Each row of a before or after table is a point. One or more steps were done to the points. Then noise was added and the rows were shuffled. The steps act on columns, c1 being the first. What was done? A step turns or swaps two columns, mirrors them in a line or flattens them onto one, adds a multiple of one to another, or multiplies or shifts one. Angles are multiples of 10 degrees, from the lower column toward the higher: turns from -170 to 170, lines from 10 to 170 but not 90. Use the fewest steps. Two steps may share a column if one is a turn and the other turns, adds or multiplies; they go together, in the order done. Otherwise the lowest column goes first.
In the rows, 128 means zero.

Before:
[[103 146]
 [145 162]
 [133 167]
 [104 221]
 [134 160]
 [142 140]
 [ 91 140]
 [148 212]
 [144 114]]
After (9 x 2):
[[105 184]
 [ 93  86]
 [146 186]
 [135 168]
 [143 162]
 [103 109]
 [144 137]
 [134 173]
 [148 240]]
Steps: add 1.5 times c1 to c2

Before (8 x 4):
[[129 104 124  95]
 [131 130 101 126]
 [112 140 126 136]
 [113 133 132 143]
 [135 150 157 106]
 [152  83  90 122]
 [130 123  91 126]
 [119 118  88  95]]
After (8 x 4):
[[119 123   8  95]
 [111 148 122 137]
 [130 128  47 126]
 [136 148 216 106]
 [130 121  16 126]
 [152  71  14 122]
 [114 140 140 142]
 [130 103 116  95]]
Steps: add -0.5 times c1 to c2; multiply c3 by 3

Before (14 x 8):
[[165 148 122  96 120 165 191 127]
 [134 123 201 169 121 137 158 151]
 [124 154  99  97  79 134 121 148]
 [103 117  81  95  92 179 100  70]
 [171 127 173 212 135  88 112 192]
 [ 89 138 119 107 177 179 128  54]
 [172  80 197 171  95 121 121 169]
 [133 127 155 169 166 179 107  68]
 [156  95 145 132 160 138 130 174]
 [161  89 150 137 136  71 152 168]
 [103 112 136 132  63 141 153 128]
 [166  97 133 212 146 103 183 141]
 [141 124 177 157 106  70 188 162]
 [ 60 120 135 169 170 221 163  92]]
After (14 x 8):
[[126 156  64 174 160 134 124  81]
 [ 91 105  82 169 208 164 123 179]
 [103 157 126 135  68 116 113 123]
 [122 121 163  92  48 129 156 121]
 [166 183 128 217 227 142  98 115]
 [ 12 159 109 171 211 133 117 159]
 [ 63 130 112 103 153 129 136 202]
 [189 153 121 131 146 115  85  85]
 [179 187  94 154 135  99 124  82]
 [123 192 135  97  88 181 146 132]
 [ 73  98 152  98  58 145 120 201]
 [138 132 130 133 159 158  94  78]
 [166 122  75 173 137 160  78  65]
 [184 113 106 210 222 134 130  50]]
Steps: turn c1 and c6 by 50 degrees; swap c2 and c7; turn c3 and c8 by -160 degrees; add 1 times c4 to c5

Before (13 x 11):
[[ 84 157  54 129 143  77 100 178  95 143 107]
 [120  50 107  74 109 113 151  76 131 177 113]
 [ 75  91  89 123 121 166 178 108 119 100 128]
 [160  33 111  94 132 116 123 122 143 105 123]
 [106  98 132  80 149  78 104 122 178 142 137]
 [102 138  60 190 189  90  75 180  80 204 114]
 [168  64 138 112 113  82 167  71 172 132 170]
 [100  70 130 126  59 171 167 153 129 146 126]
 [115 109  58 132 102 111  61 115 114 166 152]
 [190 194  52 135 166  86  72 170  80 202 107]
 [111  82 149  84 129  95 104 102  84 138 167]
 [ 67 103  88 173  75 108 147 149  82 117  70]
 [108 115  42 121 136  69 113 184  80 178 156]]
After, 13 rows:
[[ 98  82 148  83 121  95  99 105  80 125 172]
 [162 199  51 134  64  84  73 170  78  77 104]
 [ 91  89  86 126 157 164 181 103 122 142 128]
 [ 95  95 129  75 122  79 111 120 179 107 135]
 [ 87 106  54 134  91 108  57 115 116 149 147]
 [182  61 136 114 119  86 163  65 171 140 172]
 [118  71 132 129  99 174 164 154 134 190 120]
 [ 77 139  59 186  64  93  77 183  82  58 113]
 [160  30 105  89 150 116 122 120 144 130 123]
 [ 73 102  88 175 130 108 144 148  82 184  69]
 [132  47 105  76  75 115 157  72 131 139 114]
 [100 111  39 122  80  68 115 183  78 109 157]
 [ 72 158  55 135 113  78 103 178  97 112 110]]
Steps: add 0.5 times c7 to c1; mirror c5 and c10 in the line at 140 degrees

Before, 10 rows:
[[ 47  91  84 112  97 153 146 135 150  99  89 101 141  53]
 [138 117 128 177 200 107 177 179 119  85  85 138 101 123]
 [ 51 160 160 113 169 172 184 184 211 157  77 182 152 147]
 [ 98 178 122 126 100 136  96 107 117  74  32 157 164 106]
 [154  73 178  68 175 135 187  73 142 174 153 161 183 131]
 [ 58 116  74 145  85 111  95 188 187 103 152 104 154 130]
 [ 60 145 123 130 147 119  99  90 139 123 126 143 157 137]
 [161 139  63  69 192  72 103 154 159 109  81 184  85 115]
 [164  86 147 141 158 112 119  99 214 122 125  87 169  55]
 [154 175 141 150 154  99 156  63 133 156  72 175 162 125]]
After (10 x 14):
[[ 99  46 110 121  47 137  96 117 118  70 113 159 159 103]
 [165 120 161 143 162 114 119 110 215 126 170  87 169  58]
 [140  57 125 174 169 107 177 186 124  85 154 139 105 124]
 [ 44 123  93 113  89 155 149 147 149  97 177  98 140  52]
 [ 57 107 118 128 141 115  99 101 140 124 115 141 156 135]
 [150  59 128 154 114 102 156  75 131 156 101 174 161 122]
 [161  56  49  67 162  73 105 166 157 108 130 186  86 115]
 [ 51  59 144 115 133 174 186 194 210 161 114 179 152 149]
 [ 59 173  84 143 104 108  94 200 188 103 134 105 155 129]
 [157 141 170  67 192 138 186  84 139 172 174 162 184 134]]
Steps: turn c2 and c11 by -110 degrees; turn c2 and c5 by 30 degrees; add -0.3 times c12 to c3; shift c8 by 10

Before, 14 rows:
[[142  98 162 181 173 125 128  71  45  67 171 103  65 153 113 123 123  71]
 [ 92 195  82 118  68 174  75  98 161  73 179 152  94 124 135 127 125  51]
 [145 179  88 151 134 160 137  61 134 181 180 174 119  89 122  97 198  99]
 [114 187 111  79  79 144 159  73 156 115  91 142  65 136 143 152 184  70]
 [107 157  99 101 118  96 183  84 104 163 195  59  82 101  61 124 101  90]
 [177 130 114 121  50 161  71 157  90 186 109 118  95 162  73  86 151 154]
 [153 140 174 168 161 160 132 103  59 146 175 110 123  68 113 157 169 141]
 [132  77 178 158 164 101 144  80  95  66 114  91 133 143 119 145 152  60]
 [114  79 168  83  73 194 179 125 148 135 157 136  69  78  89 113  90 150]
 [ 95 111  85 194 109 118 112 161 140  72 111 159  86 192 134 159 204 110]
 [208 184  96  84 170 116  56 161 165 101  97 164  59 136  96 131 124  52]
 [107 123 112 155  88 139 176 170 116 112  84  74 122 172 186 115 175 175]
 [155 157 140 116 132 209 164 103  80  97 168 163 146 144  86 146 172 165]
 [147 133  72 156 140 110 127  70  52  88 113  74 137  81 175 135 207 137]]
After (14 x 18):
[[148 213  84 132 147 163 136  69 136 183 177 174  91 118 121  92 162  98]
 [116  86 171  70  79 195 178 145 151 133 159 138  70  59  87 111 120 148]
 [106 136 114  89 154 137 179 169 116 108  85  73 134 179 183 116 169 172]
 [130  91 179 162 158 102 147  78  94  66 111  95 117 128 122 148 172  56]
 [ 98 128  83 109 194 117 115 171 140  73 110 155 101 196 133 157 202 111]
 [115 199 110  79  82 141 154  94 153 119  90 138  52 164 146 155 150  70]
 [154 165 141 131 119 210 162 102  79  99 171 163 138 153  86 144 151 167]
 [106 149  98 119  99  95 187 101 106 162 197  57  71 108  59 122  91  92]
 [176 127 116  52 121 160  73 165  89 182 114 114 108 163  75  87 146 154]
 [145 186  74 143 155 109 128  71  50  89 117  75 117  99 176 135 192 136]
 [158 178 175 160 169 156 135 104  59 148 178 110 115  81 115 155 157 143]
 [208 170  96 172  87 118  53 184 166 104  98 164  74 151  93 132  98  52]
 [143  93 165 177 181 125 127  94  46  70 169 108  52 140 111 120 139  71]
 [ 95 181  81  67 117 175  73 111 160  74 179 152  86 142 133 127  93  49]]
Steps: turn c2 and c17 by -30 degrees; turn c2 and c14 by 20 degrees; swap c4 and c5; turn c8 and c13 by 20 degrees

Before, 11 rows:
[[113 139 111 146 103 110  80  44 102  72 142  98  86 145 103 145 183  65
  161 143 118 124 149 155]
 [ 54 244  87 110  49 195 194  15  91 147 193 179 106  80  18  70 188 159
  182 166 176  54  54 195]
 [151 124 159 100 146 105 135 164 117  91 107 124 156 147 167 119 113 116
  108 142 124 138 192 139]
 [116 159  61 131  50 121 114  26 100 102 146 156 133 105 106 106 163 144
  149 170  86 118 108 141]
 [122 113 186  98 148 165 144 135 240 104 123 120 168 122 121 137  55 191
  134 113 123 124 162 178]
 [141 152 151 112 132  98  54 122 110 100 126  71 110 105 138 155  95  79
  127 167  47 128 131 125]
 [ 71 117 181  83 164 130 161 118 191  81  86 141 133  96  92 156  84 222
   64  99 161  99 152 132]
 [129 122 153 142 162  90  95 142 149 117 118  97 102 147 113  88 129 171
   79 119 101 177 178 147]
 [151 130 174 121 162 151 153 136 207 140  40 122 149  90 112 137 116 180
  108  61 118 127 162  99]
 [130 130 144 139 128  96 125 139 147  76 113  44 120 106 210 102 139 141
  144 131  92 139 136 126]
 [163 140 111 115 124  98  62 115  73  58 160  88 108  80 116 182 151 117
  113 127 110 182 175 200]]
After, 11 rows:
[[131 134 175 120 158 136 141 154 209 138  39 105 151  88 113  83 156 142
  108 112 117 125 197 101]
 [193 140 109 143 103  94  96  75 107  73 118 123  89 144 106 153  57  98
  162 154 121 128 155 153]
 [160 140 107 114 123  75  83 152  75  59 151 132 111  80 120 103 102  79
  115 162 108 182 193 196]
 [117 124 156 143 162  83 104 138 149 115 113 135 104 152 111 116 140 182
   78 163 103 178 173 148]
 [106 122 159  99 148 113 133 164 116  93 114 142 154 146 171 146 137 125
  108 183 124 138 175 137]
 [109 119 178  84 163 140 151  72 191  83  89 139 133  98  95  54 198 142
   70 127 163 105 190 132]
 [113 132 147 140 129  43 125 134 144  75 118  94 120 104 211 127 122 160
  145 140  91 142 152 127]
 [140 152 152 110 131  63  74 137 109 103 119 114 109 104 138 165 147  80
  126 152  43 128 116 120]
 [214 158  62 129  53 146 122  63  97  99 120 149 132 107 107 115  97 161
  152 136  84 116  91 142]
 [188 245  86 110  49 212 176   5  91 148 175 110 105  79  18 115  81 203
  177  96 178  50  45 198]
 [120 112 186 102 148 146 138 133 242 104 128  99 167 125 123  94 216 138
  136 142 125 127 177 177]]
Steps: turn c1 and c8 by 60 degrees; add -0.3 times c1 to c11; turn c6 and c12 by -50 degrees; multiply c7 by 0.7; turn c20 and c23 by -50 degrees; add -0.5 times c10 to c23; turn c17 and c18 by -160 degrees; turn c16 and c18 by -120 degrees
